Rows are points. Two turns around zero, p and q, are shown by what they do to some points. Write where each new point lands after one turn and then the other. Backwards means that the second turn is done in reverse. Each puzzle has new turns, and all numbers are rounded.

Turn p:
[ 39 -33  30] -> [  5 -21 -55]
[ 14   1 -10] -> [-6 13 -9]
[-29  -7  -5] -> [-10 -15  24]
[-19  38 -13] -> [12 24 35]
[-23  15   4] -> [11 -3 25]
[ 19 -14  -6] -> [-12   3 -21]
Turn q:
[-10  48  -5] -> [ 41  -2 -28]
[12  0 14] -> [ 5 -9 15]
[ 35 -36 -20] -> [-45 -29   8]
[-13  30   1] -> [ 28   6 -16]
[-12 -15  -2] -> [-13  14   1]
[-13 -26  11] -> [-16  20  17]
Where do these land?
q, then p: [ 15 -38 -18] -> [ -4 -30  33]
q, then p: [-32  13  20] -> [ 23  31 -10]
q, then p: [-16  18  32] -> [ 25  18 -26]
p, then q: [ 11  -7 -26] -> [ 13  18 -18]
p, then q: [21 14 -7] -> [ 15 -12 -18]

Turn p:
[40  4 28 10] -> [-25   9  35  24]
[-23 -28   2 -19] -> [-14 -21 -20 -26]
[-3 12  5 25] -> [11 -4  1 26]
[-21 -16 -48 -18] -> [ 31  -6 -14 -46]
[ 8 28 13  2] -> [-4 23  0 22]
Turn q:
[-14 -25  -7 -30] -> [ 35 -17  -6  14]
[ 28  10  26 -14] -> [ 11  34 -12 -19]
[ 27 -25 -18  43] -> [-24  22  33  37]
[-23 -20 -14  18] -> [ -4 -25  24  16]
[ 12  43   5 -18] -> [-12  11 -39 -24]
[-29  17   2  23] -> [-24 -25  12 -18]
[ -1   0   6 -22] -> [ 18   0 -13  -6]
Where do these land?
q, then p backwards: [ 17  10   0 -22] -> [-19  19  -6 -11]
q, then p backwards: [ 10 -23  -5   4] -> [13 15  1 16]
q, then p backwards: [ 8 24 27  2] -> [  2  -3 -13 -35]
p, then q: [-29  25 -20  48] -> [-27  44  15  35]
p, then q: [ -6 -35  -2 -31] -> [ 37 -24 -16   5]

Turn p:
[ 12  12 -21  15  -7  10  17 -48] -> [ -7 -22 -26 -12   0 -15 -26 -38]
[-13  16  15   9  -5  -7  -1 -25] -> [ -4  -9   9 -18  -8 -12  12 -24]
[ 24 -10 -29  10   2  -7 -11  32] -> [ 13  -2  -4  -1   9  13 -29  39]
[ 23  -6  27   2 -15  -1  10  23] -> [ 20 -14  23  25  19   4   6   6]
[-26 -11 -24 -15 -22 -14 -21 -12] -> [ -3  11  -2  -4 -49 -13 -10   8]
[  6 -23  27 -18  18 -14  -2  -7] -> [  4   5  -6  12  10 -27  31  12]
[ 13   2   9 -15  15   5  -9  34] -> [17 15  1  9 16 21 14 21]
[-18   4 -13  11  11   4  28  -3] -> [-28  12   3  -4  12  -1 -16 -14]
[-11  27  -3 -18  -4  14 -13  14] -> [ 12  19   1  -6 -14  30   7  -9]
[  2  -8   4  24   2 -10  16  -2] -> [-13 -13  13  -3  16 -13  -9   1]
[-13  -3   8  -6   5  21 -16  -4] -> [-10  -2 -11   2 -13  14  21  -1]
Turn q:
[ 21 -12 -26  28  20   0  18 -28] -> [ 24  34 -23  16   5  30 -12  -6]
[-13  34  23  -2 -12  10   1   2] -> [  2   2  12  -3 -11 -34  21  15]
[-20  -3 -21   7  -4 -13 -24   3] -> [-24  -4   2  18  24   5  -2  10]
[ -7 -11   5 -26  15  -8  -8 -21] -> [-21  -1 -16   6 -13 -10 -18 -19]
[ -1  -3   1 -17  -8 -20   7  15] -> [ -6 -21  14   5  -6   5   7 -16]
[ 10   6  -8 -16  -5  16  19   7] -> [  8  -6   4  -6 -27  12   3  10]
[ -6   8   9  14 -38   5 -12 -19] -> [ 13 -15 -20  11  15 -24  14  21]
[ 26 -20  -5  13  14 -12 -23  16] -> [ -9   3  -7 -21  28  25   3 -18]
[-11   0  21  -1  17  23  22  26] -> [ 12   7  34 -25 -14  -8 -15   3]
Where do these land?
q, then p backwards: [-3  0 -7 31  2  6  1 11] -> [ 11   8   5  -2  12 -10   5  27]
p, then q backwards: [ 20 -12   6  23 -39 -14   4   9] -> [-33 -18   6  -5 -24   0  25  15]
q, then p: [-23   0  -9  -7 -13 -15 -21   9] -> [-31   3  12  -3   2  -7  12  15]
q, then p backwards: [ 36  -3  20 -14 -19  -5 -12 -21] -> [ 14   6   4  -7  13  14 -20 -43]
p, then q: [-30   0  -3 -24   9   9  17   9] -> [  4  18  10  17  -5 -23  16  22]
p, then q: [ 13  -2 -19 -13   7  -7  13   6] -> [-17  16  -2  -3   9   8  17   2]
p, then q backwards: [ -2  -4  -4  -3 -23  -4   5 -26] -> [ -7  -5  19 -22   0  -8  12 -13]
q, then p backwards: [ -2 -13  22 -15  38  16 -19 -26] -> [-16   6 -43  -4  13 -13  16 -29]
p, then q: [ -2  13   9   4  20 -12   0  -2] -> [ -7   5   6   2 -23  -2  -1 -13]
q, then p: [ -7  22 -16  16  17  27  13  31] -> [ 20   8  24  13  14  32  25 -13]

Turn p:
[ 13  11  -6   1  10 -21   0 -22  -4] -> [ -5  -9  -5 -19  19  -1   6  11 -19]
[  4   7  -2   1  -7 -29   0  14  -5] -> [  7  -5  12 -14  20  -7  -9   8  13]
[-10  -2  -7  -7  -2   9 -11   7  -9] -> [ 4 -1  0 12  1  6 12 -5 13]
[17  1  7 -5 -6 10  4 -6  0] -> [  2   4   6  -5 -10  14  -3   1 -12]
[-25   5  -1  -1 -11   8  -1  -6   1] -> [  5  10 -15  -2  -8  -6  13 -10  13]
[ 6  0 -7 14 -2  5  4  5 -3] -> [  7   5  -6   9   3   3 -11   6  -3]
[ 13   0 -10  -5   4   5   6  13  16] -> [  0   7  15  11   6  -1 -11 -12 -11]
[ 13   8   5   6   4  10 -10  16  13] -> [ 1 14 19 15 -3 -4 -3  9 -7]
[-6  9  4 -2  8 -5  9 12 -8] -> [ 14 -12   4   1   0 -12  -1   1   3]
[-25 -39  17  -2   1  10  -1 -35  -2] -> [-35 -13 -32  -7 -31   9   7 -10  11]
Turn q:
[  1 -11   0   8 -11 -14   2 -12 -18] -> [ -1  -2  -2  10  15 -24  -6   5   2]
[-18   8  -7   4  -1   0 -24  -4  -1] -> [ -1  -4   4  -6  10   5 -16 -22   9]
[21  3 22  0  1 21  4 -5  6] -> [ -4  24   4  16 -20   5  11   4   3]
[ -2 -11   3  -3  14   9  13  -3  10] -> [10  1  9  5  3 13 15 10 -2]
[ 4 -3 12  6  3  4  1 17 15] -> [  4  -5   0   8 -17   8  10  -7 -11]
[  8 -12 -13  -1 -11  -4  -2   2 -10] -> [  1  -8   5  -5  -3 -18  -7   9   4]
[  6   2  -4   6 -23  -1  10  -8   3] -> [-18  -3  -2   1  -1 -15  11   3   9]
[13  2 -4 11 21  3 20 11  3] -> [ 2 -9 -9 12 -9 18  4 23 -6]
[-24   9 -14 -12 -13  -4 -20   5 -13] -> [  5  -5  -6 -27  10  -8 -16 -21  11]
[-29  13   0 -15  11 -11 -10   5 -10] -> [ 14   3 -14 -20  19  10 -12 -16  -6]
[20  0  6 -4 10 -3  6 -6 15] -> [-11   9  10   6  -7   8   6  13 -15]
Where do these land?
q, then p: [ 10  -1  -8 -11   3   3  -8   1  -7] -> [ 1  5 16 -3  0  2  8  2  7]
q, then p: [ -8  -6   6   6  11 -12 -14  -2   7] -> [-6 -9 -9  3 -8  8  8 16 -5]
p, then q: [ 10   7 -10  -9   9   2  48  -3  -7] -> [  4  17  23   5   3 -25 -30  18   6]
p, then q: [ 1  2 -9  8 10  1 -9  5 12] -> [  0  -7 -13   9   8   7  -8  -4  -4]
p, then q: [ 11  -3   5  -2 -26 -10  -4   0  12] -> [ -2  20  -2 -14  -5  14   2 -16  -1]
q, then p: [ -8  14   4  10  -2  -5  19   3 -37] -> [-4  6  1 19 39 -6 -6 -5 -8]
p, then q: [ -7  -2  -1  13   1  -1 -12 -21   8] -> [  2 -14 -14 -18   9   8   0   1   6]
q, then p: [  6 -11  18  12  11   3   4  -4   9] -> [ 11   2 -12   3  -9  -1 -13  18  -4]
p, then q: [-8  3  7 12  9 12 -8  8 -8] -> [ -7 -19  -7   8 -10  -6   4   0  -2]
p, then q: [ -7  -9 -10 -14 -19   1  -3   8  -4] -> [-12  10  15   4   1  15  11  -1   5]
q, then p: [  0   6  -3 -24  -8   5 -12   5  16] -> [  7  -2   5 -20 -13   7  16 -14   0]
